Each row of a before or after table is a point. One or more steps were done to the points. Then noise was added and the rows were shuffled. The steps act on how far a point lies along the listed directions, d1 being the first. What was done? A step turns or swaps two directions, mirrors them in a line or flattens them onto one, adds a multiple of one to another, or multiplies one. Angles are multiples of 10 degrees, from the lower direction toward the higher: turns from -170 to 170, lines from 10 to 170 but not 90. Use the fewest steps. Two steps may share a direction if one is a turn and the other turns, adds or multiplies; they go together, in the order done. Otherwise the lowest direction goes first.
In the rows, 128 means zero.

Directions:
(1): [ 92 170]
(2): [86 92]
Before (9 x 2):
[[135  78]
 [146  71]
 [129 139]
 [ 84 138]
 [119  38]
 [ 99 142]
 [137 168]
 [ 48 142]
 [ 89 119]]
After:
[[111  77]
 [ 91 130]
 [129 136]
 [ 88  45]
 [128  68]
 [109 156]
 [149 163]
 [ 89 157]
 [ 61 166]]
Steps: turn d1 and d2 by -20 degrees

Directions:
(1): [ 88 132 107 144 208 147]
(2): [102 114 146 192  95 181]
(3): [ 82  60 136 129 122  80]
(4): [ 93 190 124 162 112  77]
(5): [160 127 203 156 163 107]
Before:
[[114 199 115 173 105 177]
 [105  16 104  62  66 135]
 [139  79  92  72  99  90]
 [ 96 108  88 147  74  96]
 [104 132 165 167 132 152]
 [119  89 122 112  57 117]
 [110 191 130 175 141 152]
 [103 153 122 183 124 116]
 [ 81 160  94 192 159 162]]
After, 9 rows:
[[141 109 114  93  63 108]
 [120 122  84 121  77  78]
 [128  33 107  60  46 141]
 [ 96 154  78 124 201  89]
 [121 191 114 129 180 109]
 [128  71 112 137  56 153]
 [119 162 112 140 147  76]
 [129 144 145  98 170  95]
 [129 212  90 101 162 115]]
Steps: turn d1 and d3 by 20 degrees; multiply d2 by -1

Directions:
(1): [184 107 176 142 135 146 208 126 154 157 114  67]
(2): [151 131 139  75 122 133 185 186 102  53 131 171]
Before:
[[100 126 124 170 127 128  88  94 134 187 130 117]
 [116 129 106  97 121 120 114 156 107 106 142 156]
 [115 140  98 109 121 125  87 136 104  96 154 179]
 [ 99 154 117 119 121 112 119 115 128 113 134 149]
 [131 125 108 119 119 120 118 135 124 133 134 140]
 [174 106 176 139 151 158 193 143 142 130 111 113]
 [133 120 134 137 111 127 139 131 127 137 132 117]
 [138 119 138 159 138 139 136 113 148 183 122  82]]
After (8 x 12):
[[130 124 111 120 119 124 122 133 125 133 132 138]
 [131 120 131 137 111 127 133 130 124 134 136 121]
 [144 121 123 104 126 129 153 156 118 122 139 133]
 [102 153 120 122 122 115 121 114 130 116 131 148]
 [ 40 144  74 154 120 109   8  92 107 160 145 177]
 [132 133 111 115 123 129 110 136 115 106 151 160]
 [196 100 193 148 152 166 222 143 151 141 107  89]
 [104 134 108 150 133 124  81 114 130 165 132 125]]
Steps: add 1.5 times d2 to d1

Directions:
(1): [132 159 162 140  59 218 162 174 156 114 196 187 162 141 156 130 128 126
 154 117]
(2): [169  69 165 154  71 103 177  86  84 123 134 146 128 112 133 133 200 130
  51  87]
(3): [127 199 121  70  85  50 174 113 200 116 157  89  98 122 139 137 140 134
 139  76]
(4): [ 84 107 160  93  73  75 112 166 134 147  48 189 150  83 192 119 106 131
 136 151]
(5): [138 179 170 102 111 189 117 120  93  95  29 108  91 158 116  85 154 153
 149  76]
(6): [ 72 139 124 166 136 109  90  84  96  49 174 134 120  94 178 106 165 199
 169 139]
Before, 11 rows:
[[100 113 112 120 120  70 123 131 149 137 130 156 139 111 153 135 109 125
  120 151]
 [116 103 131 109 143 119 105 123 107 130  61 135 123 126 136 112 118 128
  118 141]
 [129 115 124 157 133 149 119 122 115 102 165 136 131 128 138 130 126 155
  112 145]
 [134 120  90 138 155  96 143 128 160 164 157 117 132 129 113 152 112 112
  130 153]
 [135 138 130  96 137 107 103 137 135 140  79 113 128 115 126 124 109 123
  128 133]
 [125 118 126 102 144 135 100 151 110 155  64 128 140 137 131 129 108 119
  129 144]
 [117 133 129 138 119 154 131 130 142 121 151 139 142 140 131 140 111 120
  146 135]
 [131  88 120 129 117  97 138 154 136 159 107 150 154 103 143 142 127 103
  106 157]
 [127 120 139 146 141 181 111 140  90 103  96 142 137 142 145 116 146 147
  137 127]
 [128  93 141 105 105  68 146 132 129 171  98 154 140 109 132 135 116 107
  100 124]
 [113 114 127 161 132 191 104 127  88 111 129 148 138 133 135 123 123 130
  142 153]]
After, 11 rows:
[[112 162 149  81  97  97 106 145 148 121  74 134 130 100 161 116 116 142
  149 123]
 [135  90  86 172 223 155  75  71  48 117  91  69  99 149  73 121 133 129
  114 154]
 [113 101  97 120 112  53 158 165 198 193 166 165 165 100 154 171  87  93
  128 177]
 [119 108 121 148 143 151 118 128 127 132 138 138 145 138 122 142 105 113
  136 150]
 [158 101  91 176 196 149 118  91 103 112 189  84 113 150  84 141 129 141
   89 146]
 [ 83  93 156 100  61  29 139 142 145 153 113 197 158  70 193 132 116 131
  123 139]
 [104 128 127  99 149  91 100  94 105 102  55 108  98 121 139 102 137 153
  129 122]
 [ 92 119 134  79 132  75  79 141 103 144   7 130 128 109 164 115 111 140
  137 143]
 [ 97 121  94 152 130  76 132 115 162 111 227 152 145 109 157 146 120 140
  131 156]
 [ 95  66 113 128 112  33 121 149 139 153 111 170 164  63 182 146 124 119
  112 185]
 [146 117 115 151 211 169  86  89  51  95  51  74  94 162  95 105 162 155
  122 113]]
Steps: multiply d3 by 2; turn d1 and d3 by -60 degrees; multiply d6 by 3; turn d4 and d6 by 70 degrees; multiply d5 by 2
